Every row gives one point. Examples show where two turns around zero, p and q, send a point. Write where each new point lands after one turn and then the other. Backwards means that the second turn is done in reverse. Each puzzle has new turns, and all numbers are rounded.

Turn p:
[ 0.29  0.04 -0.24] -> [ 0.25 -0.07 -0.28]
[0.17 0.20 0.00] -> [ 0.22  0.14 -0.04]
[ 0.19 -0.16  0.31] -> [ 0.18 -0.19  0.30]
[0.10 0.08 0.37] -> [0.17 0.07 0.34]
[-0.75 -0.15 -0.44] -> [-0.82  0.06 -0.33]
Turn q:
[-0.02  0.22 -0.14] -> [ 0.01  0.22 -0.14]
[ 0.74 -0.10  0.02] -> [ 0.72 -0.19  0.03]
[-0.33  0.18  0.17] -> [-0.31  0.22  0.17]
[-0.39 -0.30 -0.06] -> [-0.42 -0.25 -0.07]
Where do these land?
q, then p: [ 0.37  0.21 -0.28] -> [ 0.38  0.02 -0.34]
p, then q: [ 0.19 -0.14  0.05] -> [ 0.12 -0.20  0.04]
p, then q: [-0.28 -0.49  0.09] -> [-0.44 -0.32  0.17]
q, then p: [-0.57  0.28 -0.17] -> [-0.42  0.48 -0.15]
q, then p: [-0.16  0.21 -0.13] -> [-0.08  0.25 -0.14]
p, then q: [ 0.45 -0.06  0.44] -> [ 0.44 -0.22  0.39]

Turn p:
[-0.56 -0.09  0.17  0.13 -0.14  0.27] -> [-0.53  0.01  0.26  0.23 -0.12  0.20]
[-0.16 -0.24 -0.16  0.33  0.45  0.19] -> [-0.11 -0.17 -0.14  0.40  0.41  0.25]
[ 0.14 -0.07 -0.19  0.28 -0.22 -0.92] -> [ 0.24 -0.16 -0.19  0.26 -0.15 -0.91]
[ 0.23  0.25  0.06 -1.01  0.13  0.04] -> [ 0.05  0.02 -0.06 -1.07  0.08  0.08]
[ 0.23 -0.13  0.09 -0.18 -0.17  0.12] -> [ 0.19 -0.13  0.08 -0.18 -0.21  0.15]
[0.07 0.12 0.22 0.09 0.15 0.06] -> [0.11 0.13 0.20 0.02 0.17 0.06]
[ 0.05  0.16 -0.18  0.36 -0.20  0.24] -> [ 0.07  0.29 -0.14  0.33 -0.20  0.17]
Turn q:
[ 0.05 -0.38 -0.06  0.13  0.10 -0.46] -> [ 0.12 -0.31 -0.14  0.09  0.04 -0.50]
[-0.43  0.24 -0.57  0.09  0.30  0.41] -> [-0.48  0.10 -0.48  0.07  0.40  0.45]
[-0.21  0.21  0.09 -0.74 -0.02  0.50] -> [-0.34  0.13  0.17 -0.67 -0.15  0.51]
[ 0.50 -0.01  0.25  0.10  0.02 -0.01] -> [ 0.47  0.03  0.31  0.03  0.09 -0.05]
[-0.13 -0.08 -0.21  0.30 -0.12  0.49] -> [-0.08 -0.17 -0.14  0.32  0.03  0.50]
[ 0.27  0.05  0.13 -0.04 -0.30 -0.45] -> [ 0.34  0.17  0.03 -0.02 -0.31 -0.37]
[-0.05 -0.03  0.37  0.16  0.02 -0.49] -> [-0.02  0.05  0.25  0.17 -0.10 -0.55]
Where do these land?
q, then p: [ 0.17 -0.31  0.12 -0.27 -0.63 -0.04] -> [ 0.24 -0.18  0.07 -0.14 -0.70  0.03]
p, then q: [0.36 0.37 0.23 0.11 0.57 0.20] -> [ 0.17  0.30  0.32 -0.22  0.64  0.14]
p, then q: [-0.14 -0.58 -0.19 -0.35 -0.37 -0.15] -> [-0.04 -0.57 -0.25 -0.05 -0.52 -0.06]
q, then p: [ 0.10  0.36  0.38 -0.19  0.48 -0.17] -> [-0.06  0.21  0.35 -0.38  0.44 -0.28]
p, then q: [ 0.14 -0.15 -0.21  0.23  0.24  0.14] -> [ 0.14 -0.14 -0.12  0.17  0.32  0.17]
p, then q: [-0.19  0.04  0.05  0.52  0.01 -0.07] -> [-0.05  0.14  0.07  0.50  0.13 -0.14]
q, then p: [-0.32  0.25 -0.04  0.21  0.28  0.39] -> [-0.37  0.21  0.07  0.23  0.34  0.30]
q, then p: [-0.11  0.02 -0.35 -0.25 -0.59 -0.30] -> [-0.03  0.10 -0.45 -0.10 -0.62 -0.16]

Turn p:
[ 0.20 -0.36 -0.21 -0.60  0.00  0.51  0.13 -0.06] -> [ 0.02 -0.57 -0.39 -0.42  0.05  0.39 -0.12 -0.16]
[ 0.39  0.31  0.11 -0.08  0.51  0.30  0.28 -0.12] -> [ 0.20  0.28 -0.02 -0.31  0.58  0.34 -0.07 -0.20]
[-0.39 -0.35  0.32  0.24  0.20 -0.36 -0.42 -0.14] -> [-0.34 -0.22  0.64  0.30  0.02 -0.36 -0.07  0.02]
[-0.17  0.33 -0.12  0.08 -0.04  0.22  0.05  0.54] -> [-0.19  0.34 -0.18 -0.04 -0.11  0.30  0.17  0.43]
[-0.26  0.03  0.21 -0.60 -0.46 -0.20 -0.19 -0.49] -> [-0.09 -0.15  0.09 -0.37 -0.61 -0.35 -0.39 -0.42]
[-0.30  0.18  0.19  0.24 -0.18  0.13  0.22  0.19] -> [-0.13  0.29  0.12 -0.03 -0.23  0.11  0.41  0.06]
[-0.02 -0.24  0.32  0.24 -0.48 -0.11  0.21  0.16] -> [ 0.29 -0.11  0.22  0.05 -0.39 -0.09  0.46  0.09]
[ 0.46  0.03 -0.64  0.31  0.24 -0.11  0.57 -0.13] -> [ 0.35  0.13 -0.66  0.25  0.61 -0.14  0.29 -0.16]
[ 0.06 -0.15 -0.17  0.05  0.28 -0.35 -0.37  0.46] -> [-0.09 -0.13  0.04  0.24  0.23 -0.19 -0.23  0.62]
[ 0.03  0.22 -0.03  0.11 -0.07 -0.04 -0.49 -0.42] -> [-0.04  0.15  0.12  0.34 -0.14 -0.02 -0.47 -0.30]
Turn q:
[-0.17 -0.13 -0.54 -0.28  0.53  0.18  0.06  0.42] -> [ 0.06 -0.22 -0.45 -0.33  0.44  0.30  0.49  0.15]
[-0.24 -0.36 -0.03 -0.27  0.44  0.20 -0.45  0.23] -> [-0.14 -0.31 -0.22 -0.30  0.38  0.50 -0.19  0.26]
[-0.39 -0.50  0.12 -0.10  0.34 -0.01  0.17  0.56] -> [-0.38 -0.42 -0.09 -0.05  0.34  0.09  0.25  0.61]
[ 0.16 -0.49 -0.28  0.12  0.28 -0.04 -0.22  0.25] -> [ 0.28 -0.43 -0.34  0.13  0.15  0.24 -0.03  0.28]
[-0.14  0.20  0.13  0.45 -0.18 -0.28  0.07 -0.63] -> [-0.21  0.17 -0.01  0.45 -0.15 -0.40 -0.31 -0.49]
[ 0.01  0.30 -0.29 -0.38 -0.38 -0.16 -0.15  0.07] -> [ 0.13  0.21 -0.18 -0.51 -0.38 -0.12  0.03 -0.06]
[ 0.16  0.03  0.40  0.37 -0.41  0.25  0.29 -0.86] -> [-0.14  0.03  0.64  0.55 -0.33 -0.10 -0.20 -0.69]
[ 0.22  0.17  0.03 -0.34 -0.09 -0.18  0.05  0.16] -> [ 0.23  0.10  0.12 -0.34 -0.05 -0.21  0.05  0.14]
[ 0.15  0.26  0.52  0.49  0.17  0.00  0.14 -0.45] -> [-0.06  0.31  0.39  0.58  0.26 -0.19 -0.28 -0.28]
[ 0.08  0.41 -0.02  0.16 -0.56  0.21 -0.12  0.13] -> [ 0.05  0.52  0.06  0.03 -0.53  0.14  0.05  0.01]
[ 0.15  0.12 -0.03 -0.23 -0.15 -0.17  0.16  0.10] -> [ 0.15  0.05  0.09 -0.22 -0.12 -0.25  0.13  0.07]
Where do these land?
q, then p backwards: [ 0.39 -0.18 -0.17 -0.47  0.40 -0.04  0.10  0.01] -> [ 0.45 -0.36  0.24 -0.21  0.21 -0.04  0.36  0.00]
q, then p: [ 0.04  0.01 -0.12  0.03  0.45 -0.06 -1.07  0.03] -> [-0.26 -0.14 -0.34  0.32  0.23  0.60 -0.78  0.20]
q, then p: [ 0.18  0.10 -0.12  0.22 -0.54 -0.41  0.31 -0.19] -> [ 0.43  0.13 -0.03  0.26 -0.37 -0.52  0.10 -0.07]
p, then q: [-0.12 -0.05 -0.15  0.08 -0.69  0.14 -0.18 -0.26] -> [-0.02 -0.05 -0.02  0.28 -0.70  0.01 -0.05 -0.27]
p, then q: [ 0.05 -0.25  0.20 -0.08  0.24  0.16  0.31  0.83] -> [ 0.00 -0.15  0.26 -0.27  0.28  0.16  0.63  0.57]
p, then q: [-0.21 -0.12 -0.23  0.31  0.02 -0.19 -0.47  0.31] -> [-0.25  0.15 -0.31  0.40 -0.09  0.05  0.00  0.46]
p, then q: [-0.08 -0.03  0.59  0.03  0.16  0.16  0.29 -0.21] -> [-0.15 -0.04  0.61 -0.15  0.24 -0.15 -0.06 -0.20]
q, then p: [-0.25  0.64  0.30 -0.02 -0.37 -0.05  0.35 -0.17] -> [-0.10  0.62  0.20 -0.25 -0.35 -0.44 -0.01 -0.21]
p, then q backwards: [ 0.31  0.11 -0.27  0.04  0.03  0.20  0.38 -0.25] -> [ 0.06  0.21 -0.49  0.06  0.32  0.07 -0.10 -0.14]
q, then p: [-0.30 -0.23 -0.02 -0.14  0.30  0.09 -0.02 -0.08] -> [-0.38 -0.28  0.01 -0.06  0.20  0.03  0.04 -0.07]

Turn p:
[-0.23  0.57 -0.71  0.06  0.83  0.39  0.08 -0.13  0.13 -0.19 -0.07] -> [ 0.23  0.48 -0.03 -0.62  0.91 -0.04  0.05 -0.53  0.13  0.01  0.07]
[ 0.14 -0.16  0.22  0.05 -0.12  0.41 -0.01 -0.09  0.22 -0.18  0.05] -> [ 0.03 -0.09  0.15  0.13  0.04  0.44 -0.21  0.07  0.01 -0.27  0.04]
[ 0.07  0.21 -0.17 -0.27 -0.18 -0.02  1.23  0.63 -0.29  0.51  0.19] -> [ 0.45 -0.58 -0.14 -0.39 -0.05 -0.19  1.12  0.43  0.50 -0.09 -0.15]
[ 0.14 -0.17 -0.03 -0.06 -0.10 -0.01 -0.40 -0.06  0.03 -0.19 -0.39] -> [ 0.04  0.07 -0.03  0.12 -0.07 -0.01 -0.45 -0.04 -0.32  0.00 -0.29]
[-0.03  0.77  0.03  0.04 -0.21  0.41 -0.43 -0.02  0.31 -0.15 -0.19] -> [ 0.14  0.89  0.05 -0.14 -0.10  0.35 -0.17 -0.07  0.11 -0.28 -0.25]
[-0.22 -0.10  0.19 -0.22 -0.19  0.08  0.18  0.03  0.12 -0.12  0.20] -> [-0.18 -0.20  0.02 -0.10 -0.19  0.07  0.02  0.05  0.17 -0.35  0.10]
[ 0.12 -0.20 -0.01 -0.18 -0.21 -0.53 -0.19  0.88  0.25 -0.22  0.03] -> [-0.05 -0.11 -0.49 -0.13 -0.23 -0.40 -0.43  0.77  0.20  0.04 -0.14]
[ 0.14 -0.07  0.09 -0.23 -0.30 -0.11  0.58 -0.35  0.25 -0.26  0.07] -> [ 0.33 -0.41 -0.11  0.21 -0.23  0.01  0.03 -0.27  0.27 -0.48  0.15]
[-0.07 -0.11  0.25 -0.22  0.47 -0.31 -0.34 -0.31 -0.09  0.25 -0.18] -> [-0.13  0.01  0.51  0.00 -0.11 -0.40 -0.27 -0.27 -0.14  0.38  0.07]
[-0.26 -0.21 -0.20 -0.13 -0.27  0.00 -0.42  0.03  0.20  0.28  0.02] -> [-0.39 -0.02 -0.18 -0.20 -0.30  0.20 -0.22 -0.10  0.03  0.26 -0.24]
[ 0.10 -0.12  0.14  0.55 -0.01  0.27 -0.32 -0.17 -0.85 -0.25  0.08] -> [-0.22  0.23  0.07  0.40  0.26  0.19  0.27  0.15 -0.91  0.00  0.24]
[-0.18 -0.17  0.20  0.37  0.35 -0.71  0.01 -0.08 -0.37  0.03 -0.24] -> [-0.27 -0.03  0.10  0.50  0.17 -0.76  0.10 -0.04 -0.15  0.31  0.06]
[ 0.09 -0.23  0.07  0.36  0.04  0.28  0.45 -0.27 -0.11  0.36  0.17] -> [ 0.01 -0.35  0.20  0.30  0.22  0.38  0.47 -0.12  0.08  0.16  0.13]
[ 0.19  0.00 -0.07 -0.11 -0.11 -0.13 -0.41 -0.09  0.19  0.11  0.25] -> [ 0.01  0.12 -0.12 -0.06 -0.32  0.16 -0.30 -0.02  0.01  0.28  0.19]
Turn q:
[-0.19 -0.33  0.47  0.03  0.03 -0.05 -0.07  0.08  0.38  0.09  0.36] -> [ 0.01 -0.32  0.12 -0.16 -0.19 -0.13  0.29  0.23  0.12  0.33  0.46]
[ 0.33 -0.49 -0.36  0.20  0.26 -0.40 -0.05 -0.14  0.19 -0.45 -0.34] -> [-0.06 -0.48 -0.31 -0.06  0.21 -0.34 -0.04 -0.14  0.51 -0.54 -0.22]
[ 0.42  0.25  0.04  0.41  0.09 -0.22 -0.19 -0.29 -0.45  0.34  0.12] -> [ 0.40  0.24 -0.15  0.73  0.16 -0.20  0.15 -0.15  0.02  0.12 -0.15]
[-0.04 -0.30  0.10  0.05 -0.32  0.31  0.42 -0.06 -0.15  0.45  0.15] -> [-0.06 -0.18 -0.09  0.13  0.00  0.61  0.27  0.07 -0.11  0.44 -0.09]
[-0.25  0.18 -0.26 -0.09  0.02  0.40  0.19 -0.08  0.09  0.43 -0.22] -> [-0.33  0.44  0.02 -0.14  0.05  0.39  0.00 -0.10  0.12  0.28 -0.19]
[-0.17  0.45  0.15 -0.31 -0.10 -0.16 -0.08 -0.53  0.21 -0.09  0.30] -> [ 0.10  0.36  0.02 -0.23 -0.02 -0.18  0.38 -0.38 -0.35 -0.09  0.41]
[-0.29 -0.23  0.04  0.39 -0.31 -0.04 -0.25 -0.03  0.59 -0.33  0.06] -> [-0.28 -0.31 -0.25 -0.09 -0.37 -0.09 -0.13 -0.15  0.28 -0.08  0.64]
[ 0.19  0.32  0.37  0.11  0.09  0.07 -0.45 -0.28  0.23  0.17 -0.18] -> [ 0.35  0.33  0.28  0.12 -0.18 -0.17  0.04 -0.35  0.36  0.09  0.23]
[ 0.32 -0.30  0.56  0.12 -0.15  0.12  0.19  0.52 -0.34 -0.41  0.32] -> [ 0.37 -0.63  0.31  0.30 -0.10  0.22 -0.12  0.57 -0.27 -0.17  0.16]
[-0.40 -0.38 -0.43 -0.44 -0.27 -0.47  0.37  0.24 -0.18 -0.15 -0.56] -> [-0.46 -0.40 -0.28 -0.51 -0.25 -0.04 -0.13 -0.09 -0.32 -0.17 -0.78]
[ 0.20  0.02 -0.42  0.19  0.36  0.48 -0.44 -0.14 -0.43  0.03  0.12] -> [ 0.01  0.19  0.09  0.40  0.75 -0.03 -0.45 -0.13  0.14  0.14  0.02]
[-0.11  0.41  0.15 -0.17  0.20 -0.41  0.42  0.27 -0.47 -0.38 -0.09] -> [-0.08  0.11  0.26  0.11 -0.17 -0.24  0.10  0.33 -0.57 -0.53 -0.40]
[-0.02  0.40 -0.41 -0.48  0.10  0.36 -0.05  0.44  0.32  0.31 -0.03] -> [ 0.01  0.65 -0.02 -0.59  0.11  0.20 -0.37  0.29  0.07  0.19 -0.09]
Where do these land?
q, then p: [ 0.57  0.13  0.07 -0.05 -0.16  0.10 -0.10 -0.11 -0.19 -0.23 -0.09] -> [ 0.38  0.09  0.06  0.26  0.18  0.20 -0.29  0.04 -0.29 -0.04  0.19]
q, then p: [-0.32  0.23  0.12 -0.36  0.20  0.32  0.25  0.57  0.54  0.30  0.04] -> [-0.02  0.17  0.22 -0.66 -0.48  0.04  0.16  0.45  0.33 -0.25 -0.24]
p, then q backwards: [ 0.36 -0.33  0.49  0.63  0.00  0.02 -0.09 -0.19 -0.28 -0.34 -0.34] -> [ 0.08  0.22  0.13  0.45  0.10  0.16  0.06  0.06 -0.88 -0.19  0.31]
p, then q: [ 0.12 -0.03  0.10  0.25  0.29  0.14 -0.36 -0.11 -0.21 -0.22  0.26] -> [ 0.02  0.21  0.22  0.33  0.23 -0.17 -0.05  0.23 -0.27  0.22  0.18]
p, then q: [ 0.38  0.10  0.11  0.41  0.06 -0.43  0.15 -0.06 -0.23 -0.15  0.20] -> [ 0.09  0.07 -0.45  0.47  0.07 -0.09  0.13  0.44  0.03 -0.03  0.08]
q, then p: [-0.42 -0.25 -0.51 -0.35 -0.59 -0.19 -0.14  0.41 -0.31  0.31  0.17] -> [-0.22 -0.06 -0.10 -0.47 -0.22 -0.07  0.21 -0.19 -0.62  0.61 -0.48]
p, then q: [-0.12 -0.24 -0.10 -0.45  0.31  0.23  0.44 -0.02  0.42  0.17  0.16] -> [ 0.13 -0.41  0.20 -0.62  0.20  0.00  0.26 -0.09  0.28  0.11  0.21]
p, then q: [-0.31  0.10 -0.25 -0.17 -0.21 -0.32 -0.10 -0.05 -0.92  0.12 -0.20] -> [-0.19 -0.06 -0.24  0.21 -0.12  0.04  0.29 -0.17 -0.67 -0.10 -0.73]
q, then p: [ 0.00  0.08  0.49  0.20 -0.23 -0.01 -0.09 -0.43  0.03 -0.23  0.09] -> [ 0.00 -0.19 -0.07  0.42 -0.09  0.26  0.21 -0.08 -0.03 -0.17  0.47]
q, then p backwards: [-0.10  0.01 -0.16 -0.43  0.33 -0.12 -0.08  0.12  0.74  0.51 -0.08] -> [-0.26  0.55 -0.34 -0.28  0.24 -0.12 -0.08  0.52  0.17  0.43  0.21]
q, then p backwards: [-0.36  0.07 -0.40 -0.41  0.22 -0.06  0.13  0.28  0.64 -0.18 -0.09] -> [-0.56  0.21 -0.15 -0.44  0.11  0.11 -0.25  0.53  0.07 -0.13  0.30]
p, then q: [ 0.20  0.13  0.03  0.75 -0.21  0.32  0.00 -0.41 -0.23 -0.07 -0.12] -> [-0.25  0.31  0.18  0.75  0.22  0.35  0.05  0.08  0.16 -0.22  0.06]
